Every row gives one point. The last column is the point's height on a tilted bowl or saddle (a function of degree 2), plus a little noise. Count its main directions that bend up, bend down and stay straight.
In the rows, zero is written as 128.

Points, 10 rows:
[[181 100 162]
 [144 162 145]
 [119 147 137]
 [110 159 149]
 [105 115 140]
 [130 115 131]
 [ 87 112 157]
 [ 93 110 151]
 [171 121 144]
 [ 97  54 206]]
Directions: 2 up, 0 down, 0 straight

Points:
[[103 115 141 128]
 [120 130 173 134]
 [ 61 119 138 103]
 [117 110  75 130]
 [111 116  80 134]
 [147  96 108 159]
 [102 170 102 172]
 [150  80 132 174]
 [143 123  55 164]
 [149 154 118 150]
 [142 111 155 162]
 [131 161 106 158]
 [128 182 123 138]
 [104 107 172 131]
 [102  98 172 130]
 [168  66 134 210]
 [140 191 136 109]]
Directions: 1 up, 1 down, 1 straight

Points (21 x 5):
[[126  68 150 123  94]
 [114  80 113 143 110]
 [140  78 131 151 108]
 [ 68 161 111  81  74]
 [104 154 127 110 125]
 [145 109 185 188  90]
 [102  82 116  93  89]
 [102 123  97  95 107]
 [132 139 120 170 130]
 [147 144 129 134 134]
 [123 100 126 151 127]
 [137 138 139 130 137]
 [136 155  75 108 102]
 [ 79 129 115 110 110]
 [157  97 154 101  99]
 [167 101 202 136  72]
 [ 88 168  92 163 100]
 [150 168  71 145  95]
 [ 74 133 112 114 107]
 [143  89  57  97  60]
 [174 171 137 132 111]]
Directions: 0 up, 4 down, 0 straight

Points:
[[ 87  93 137 127 144 150 129]
 [139 157  98  81 156 185 178]
 [135 161 133 156 149 196 170]
 [148 142 190 139 121 156 144]
 [105 132 112 120  98 168 148]
 [ 65 173 141 151 150 125 146]
 [113  86 163 126 105 185 132]
 [181 144 158 126  56 130 180]
 [128 106 107 120 114 137 131]
 [110  60 178  74 186 100 210]
 [102  87 129 111 147 136 134]
 [135  73 101 154 131 153 128]
 [109  94 141 161 151 151 119]
 [101 151 136 112 146  78 144]
 [107  91 102 155  75 135 132]
 [103 141 186 150 169  95 150]
 [ 86 170 138 128 144  95 140]
 [173  93 158 137 145 120 138]
 [116 117  95 180 141 156 138]
 [114 159  86 102 158 102 153]
 [142 129 170 126 148  91 143]
 [168  64 128 109 158 101 170]
 [133 114 227 161  88 133 154]
 [153 170 132 110 104 118 153]
 [151 123 214 171 126 124 153]
 [133 104 141 118 133 121 123]
 [ 43 137  76  98 132 131 187]
 [147 154 126 152 130 201 171]
 [110  99 161 126 144 120 122]
 [174 149 118 168 164 180 184]
 [132 136 117 120 126 159 134]
 [126 182 131 162 122 136 151]
 [ 99 115 173 152 151  42 169]
 [201  94 135  91 145 138 175]
 [117 107  91 118 138  98 146]
 [ 65 133 113 127 187 160 166]
 [ 95 191 128  97 114 134 156]
 [145 148 115  94 102 125 152]
 [ 83 105 178 120 100 133 137]
 [132 181 113 115 156  98 146]
 [182 106  68 128 115 100 191]
 [134 150 114 162 142 123 136]
 [193 109 129 140  82  86 175]
 [149 181 127 115 105 186 175]
 [132 119 162 140 136 100 126]
 [153 138 147 124  81 108 151]
 [118 129 163 167 104 106 126]]
Directions: 5 up, 0 down, 1 straight
